Each row of a before or after table is a point. The points were changed in one or more steps. Then noise was added and the rows were shuffled. The steps act on columns, c1 being the first. What was done? A step turns or swaps two columns, mirrors them in a line or flattens them onto one, adds a multiple of one to another, or multiplies or shifts one. Angles are multiples of 10 degrees, from the lower column toward the higher: turns from -170 to 170, lines from 10 to 170 but not 90. Use the fewest steps. Two steps may share a column if one is a turn and the other turns, adds or multiplies; they go together, in the order done. Otherwise the lowest column goes first.

Before:
[[-25  -6]
 [-12 -30]
 [-35 -35]
 [-17  -5]
 [  1  57]
 [-27 -12]
 [-18 -42]
 [-15 -20]
 [ -4  14]
 [ 33 -42]
 [ 34 -26]
 [ 37 -21]
 [ -2 -83]
 [ -2  21]]
After:
[[-10 -26]
 [ -7  -5]
 [ -2 -81]
 [ 19 -17]
 [ -6  15]
 [ 17 -45]
 [ -7 -16]
 [ -1 -27]
 [ -8 -34]
 [  1  15]
 [-16 -40]
 [ -3  55]
 [-11  -5]
 [ 11 -25]]
Steps: multiply c1 by 0.4

Before, 14 rows:
[[  2 -32  54  37]
 [-21  21 -18  30]
 [-56   3 -16  64]
 [-42  -4  32  30]
 [ 19   4  20  15]
 [-17 -32 -11 -16]
 [-12 -14 -12  18]
 [-16 -31 -16 -18]
 [-18 -40  -5 -11]
 [ 14   8 -32   1]
 [ 14 -16  -4  60]
 [ 22  63  16   8]
 [-41  52  11  30]
 [ -5 -19 -48   8]]
After:
[[ 34 -57  37   8]
 [-21   0  15  60]
 [ 31   2   2  30]
 [ -3 -14 -11   2]
 [-13  32   4 -17]
 [-13  35  10 -17]
 [-18  37  17 -11]
 [ -4  20  10  19]
 [ 24  36  52  30]
 [ 67  -4  33  27]
 [-10 -18  43  15]
 [-26  19  73  37]
 [ 39  41   3  65]
 [-13  16 -28   9]]
Steps: turn c1 and c2 by -130 degrees; shift c3 by 20

Before (13 x 8):
[[ 81  17  -6  14   3 -39  10 -15]
 [-14   0   3 -28 -17  13 -58 -24]
 [-22  18  -8  24 -11  12   4 -14]
 [ 48   4  21  15 -14  -9   8 -12]
 [ -9  -6   9  25  10  13 -15 -22]
 [-11 -14  25   6 -12   7   7  33]
 [-13  13  24   9  -8 -17  22 -22]
 [  4 -11  12 -47  12  -8 -70  14]
 [ 53   5  16  21 -25 -23 -46  -5]
 [-12   7  95  28 -19  15   3  -8]
 [  4  -9   8  21  -6 -19   3  15]
 [-21  -8  17  27  -1 -19 -11 -21]
 [ 16 -15   1  19 -16 -11  19 -23]]
After:
[[ 27  29 -11  23  46  -3 -33 -14]
 [ -2 -20  22   6   4  -4  13 -34]
 [ -1 -14  12  18   7  19  -2 -10]
 [ 35  15   6 -47  23 -29 -61 -16]
 [-25  -4 -29   9   3  29  13 -14]
 [-29 -32 -27  26  10  12 -18  -7]
 [ 41  59 -13  16   1  38  -8  11]
 [-17 -23 -24  26  -7 -22  -8   0]
 [  3   1 -23 -27  38 -43 -29   5]
 [ 11  -6 -22  21   8  19  18   5]
 [ 25  29 -21  17  11  12   9 -15]
 [-30 -14 -40  28  14 -12  19 -88]
 [-41 -10 -12  24   5  -8  13  10]]
Steps: add -0.7 times c4 to c1; turn c1 and c2 by 40 degrees; turn c3 and c8 by -110 degrees; turn c6 and c7 by -150 degrees; turn c5 and c7 by -150 degrees

Before, 8 rows:
[[  5 -45  12 -44 -24  -9 -43 -49 -21   9 -23 -13]
 [-54  13 -27 -16  25 -32  34  -8  40 -27 -40  41]
 [-35 -40   8 -28  27 -72  -2  56 -19  50  11 -12]
 [-64   2 -30 -24  -4  15  38  15  28  -3   8  24]
 [ 39 -22  25 -33  -4  -5 -19 -41  -9 -36  -6   1]
 [ 33 -60  -5   7 -26 -39 -36 -32 -18 -10 -16  10]
 [-33  44 -36 -15   6  -5  42   2  16  -6 -28  -1]
 [-22 -20  30  11 -21 -17 -17 -38  -3   7  -2   8]]
After (8 x 12):
[[-64 -13 -34 -24  -4  15 -33  14 -17  -3   8  30]
 [ 39 -18  38 -33  -3  -6  20 -41  19 -25  -6 -12]
 [-22 -19  41  11 -21 -16  12 -39 -19   5  -2 -13]
 [-32  34 -36 -15   5  -6 -40   2  -7  -4 -28  30]
 [-36 -23  -8 -27  27 -73  33  57 -43  35  11   9]
 [-54 -17 -24 -17  25 -32 -48  -8   2 -18 -40  18]
 [  6 -26  27 -44 -24  -9  52 -49 -17   7 -24 -27]
 [ 33 -53   5   7 -27 -38  41 -32   5  -6 -16 -22]]
Steps: add 0.7 times c1 to c9; turn c2 and c12 by 40 degrees; turn c7 and c12 by 110 degrees; add -0.3 times c8 to c3; multiply c10 by 0.7

Before:
[[-11 -25  12  32 -20 -11  12  33 -18  38 -16  21  -1 -13 -35 -21 -58  15]
 [ -8 -12   8  34  47 -14 -23  31  12  46  -5 -19 -24   0 -25  12  24  22]
 [-19  34 -23  10  83 -19  25 -11 -17 -39  -7  21 -11 -10 -27   1 -44  -2]
 [ -8  -5  15  19  -8  12  -8   6  24  40 -19  15 -32   8  -4  11   0   8]
 [ 71 -31   6  25 -19   2 -23  25 -41 -15  -8 -12 -30  -3  19  22  20  17]
 [-14 -24  10  25   0 -22  -1 -50  20 -40   7  21   4  35  -6 -13 -16   5]
 [-17  18   8 -17 -22  40 -23 -52 -23 -19  -8  15 -25   0 -30  18 -15 -43]
 [-23   1   8  23  -6  -8 -21  28 -16 -22  15 -36 -30 -11  28 -95   5 -31]]
After (8 x 18):
[[-18  22   8 -18 -24  39 -27 -55  20   2  -5 -11 -52   9  12  18 -30  56]
 [ -3  -6  11  20 -10  16  -1   5   1 -31  -2 -24  26  31 -18  10  -6 -21]
 [ -9 -12   3  38  46  -7 -28   1 -40 -36  17   4  45   2 -23  17   9 -38]
 [-16  40 -22   8  84 -15  23 -27 -12  34  -5 -15 -66  -4   3   0 -61  18]
 [-17 -24   7  27   3 -26  -6 -31  41  39 -21  -9 -53  25 -20 -15 -23   6]
 [ -9 -27  12  37 -31 -11  16  -9 -51 -31 -15 -26  58   2   9 -20 -63 -28]
 [-17   2  10  20  -6  -9 -23  30  -6  13  30  33 -66 -24  20 -95 -10  37]
 [ 73 -29   8  25 -24   7 -20  17 -19  21  14   5 -52   6  45  23  75 -12]]
Steps: add 0.7 times c1 to c17; turn c9 and c15 by -70 degrees; turn c8 and c9 by -50 degrees; add 1.5 times c10 to c13; turn c10 and c18 by -160 degrees; add -1 times c11 to c14; turn c11 and c12 by 120 degrees

Before, 13 rows:
[[-16   5   7 -19   6   6  21  32   0  -6  -8  18  16  25   9 -15  21  -2
   25   9  -6 -13  23   6]
 [ -2   6   5 -22 -22  52 -70  13  12  -8 -19  -3  22   0  21   8 -16 -23
   33   1 -10  17   1  21]
 [-11  22   3 -15 -36  13  23  -5  12  11 -33  11  25  13  11   4 -14 -38
   19  23 -29   2  29  19]
 [ -1  -8  -2  41 -49  46 -25   9  13  20 -28  10  21  23  17  35   6  62
   31  21 -32  22  -3 -29]
 [ 15   5  -3   7  -1  11  19   7 -28  15 -16  15 -18  -2   7  32  15 -42
   11  18  -7 -14  18  19]
 [ -6  18 -16 -27 -58   8  15   5  -5  39 -10  -8  15  22  23  40  -1 -40
  -59 -15  80   7  23 -15]
 [-18   5  -7 -25   0   8  21  13 -15  86  -4  11  12 -18  -2 -10  16 -24
   15  -7  36 -22  17  19]
 [-11  68  -1  -8  -5   9  21  13  -8  -3 -36  16  20 -12  -2 -13 -10 -27
   30  17 -23   2 -54  11]
 [  7  16   5  29   0  28  21   6  14  -6 -31 -46   3   6   4   2 -18 -18
   34  22 -30  -7  33 -15]
 [ -9 -10  -7 -18   0  37  15  14  18  -6  47  -8  16  16 -17  -3  -2  64
   23  23  19  25  23   7]
 [ 29  15  -2 -28   3  18  14  23   0   0 -24   4  22  -3   4  -5 -20 -17
   15  15 -18  17  24   8]
 [ 15 -11 -18  -1   0  51 -22   5   5  -7   5 -32 -25  18 -19   3  -7 -35
   -6  17 -25 -10  17 -40]
 [-16  14  -9 -23  -8  31  23  45  13  -1  -2  14 -15  21 -15  -6  93 -31
   15  13   2  26  -9  -2]]
After (13 x 24):
[[ -4  12   6 -26 -42   8   5   4  -4  45 -11  -8  25   3  23  40 -14 -41
  -60 -53  61   7   0 -16]
 [ -1  -5   9  39 -27  46  -3   9  13  14 -28  10  31  -1  16  33  26  62
   32  34 -16  22   0 -29]
 [ 14  -7 -19  -1 -25  51 -15   4   4  18   5 -32   0  32 -20   2  18 -35
   -6  27 -14 -10   0 -40]
 [ 29  10  -2 -29  25  20 -14  23   1   0 -23   3  12 -18   5  -4 -20 -17
   16  23  -8  17  -1   8]
 [  7   9   2  28   5  27 -10   8  15  16 -32 -46   6   2   4   2 -25 -18
   34  34 -14  -7   1 -15]
 [ 17   4   5   7 -19  12  20   7 -29   7 -17  16 -13  12   7  32 -13 -42
   10  18   3 -15  -1  19]
 [-17   3  39 -25  13   7  23  13 -15  73  -6  11  -8 -21  -2 -10 -13 -24
   14 -25  30 -23  -1  20]
 [-17   4   3 -19  22   5  26  33   0 -17  -9  17  28   5   9 -14 -13  -1
   25  11   1 -13  -1   7]
 [-15  11  -9 -23 -22  31  95  46  12  -3  -2  15   6  25 -15  -5  10 -31
   16   8   9  27  -1  -2]
 [-11  16   9 -14 -10  15  -6  -4  12   4 -33   9  26 -11  12   5 -26 -40
   19  34 -14   2  -1  19]
 [-10  -8  -8 -18  15  36   3  13  18   4  48  -9  22  -2 -17  -4 -14  65
   23  12  29  25   0   7]
 [ -2   4   0 -22   0  53 -37  13  11  -9 -19  -2  14 -17  20   9  61 -24
   32   6  -9  17   0  20]
 [-10  47  -1  -7  15   9  -1  12  -7 -11 -36  16   3 -23  -1 -13 -23 -26
   30  26 -10   1   1  11]]
Steps: multiply c2 by 0.7; turn c3 and c10 by -30 degrees; add -0.5 times c12 to c10; add 1 times c13 to c5; turn c13 and c14 by -50 degrees; turn c7 and c17 by -70 degrees; turn c20 and c21 by 30 degrees; multiply c23 by 0
